Each point is reached from the start by the listed moves, each made 0, 1 or 2 times, or once backwards (-1), plus a little noise. Is the number of moves made odd or even? Then give how often each move was made.
In the rows, 128 means zero.

Moves:
(1): [160 131 123 137]
(2): [124 171 146 135]
(3): [134 116 161 112]
Start: [144 133 122 148]
Points:
[139 176 140 154] => odd (0, 1, 0)
[202 153  78 183] => odd (2, 0, -1)
[177 138 116 159] => odd (1, 0, 0)

Moves:
(1): [156 123 131 137 130 131 123 120 135 125]
(2): [125 154 131 121 125 131 126 121 138 131]
(3): [126 123 161 129 133 124 127 131 120 114]
(4): [129 130 124 156 117 126 130 126 125 132]
(5): [129 135 127 142 154 137 129 132 126 128]
(6): [130 122 132 131 117 153 128 145 130 136]
(7): [134 130 121 126 127 124 155 136 138 125]
(8): [140 136 125 127 123 118 122 157 133 122]
Start: [142 125 139 139 118 129 122 134 115 126]
Points:
[239 149  88 166 130 123 156 194 167 114] => even (2, 0, -1, 0, 1, 0, 2, 2)
[187 110 157 224 148 217  98 122 114 147] => odd (2, 0, 0, 1, 2, 2, -1, -1)
[106 168 200 102  91 109 146 134 122 105] => odd (-1, 2, 2, 0, -1, 0, 1, 0)
[194 106 117 191  79  77 145 147 122 108] => even (1, -1, 0, 2, -1, -1, 1, 1)
[215 167 184 206  64 169  73 185 140 124] => even (2, 2, 1, 2, 0, 2, -1, 2)
[130 111 150 219 107 197 110 131  95 156] => odd (0, 0, 0, 2, 1, 2, -1, -1)

Moves:
(1): [155 111 130 130 136 144 138 132 144 119 125 130 136 130]
(2): [152 152 116 132 123 125 122 128 137 119 116 129 116 126]
(3): [126 136 165 136 117 143 134 128 122 122 135 121 133 117]
(4): [122 126 126 147 130 127 129 136 126 125 125 133 115 135]
(5): [122 132 132 126 152 128 126 128 137 119 122 123 121 124]
(6): [112 132 121 131 132 156 126 124 126 135 127 133 131 131]
(7): [129 131 120 128 129 132 171 139 136 136 131 121 121 124]
(8): [117 129 139 121 122 135 120 165 127 125 112 132 143 125]
(9): [120 120 132 124 118 125 125 131 157 131 137 122 122 118]
(10): [136 130 138 146 137 133 112 130 116 163 113 142 118 137]
(11): [132 140 134 123 142 131 117 139 135 128 158 134 136 138]
(12): [125 128 124 130 127 119 138 117 146 123 123 178 129 110]
Start: [133 119 135 118 153 113 116 121 119 123 108 111 137 142]
Points:
[ 53  94 132  59 159 184 115 219 164 168 144  65 181 152] => even (0, -1, -1, -1, 0, 2, 1, 2, 2, 0, 1, -1)
[215  83  95 181 219  69 105  67 192  88  21 230  68 124] => odd (2, 1, -1, 2, 2, -1, -1, -1, 0, 1, -1, 2)
[148 187 208 144 119  89 137 133 167 146 166 211 130  97] => odd (-1, 1, 2, 0, -1, -1, 1, 0, 1, 1, 2, 2)
[105  99 157  84 149 160 249 123 225  99 177 181 182  78] => even (1, -1, 1, -1, 0, 1, 2, 0, 1, -1, 1, 2)
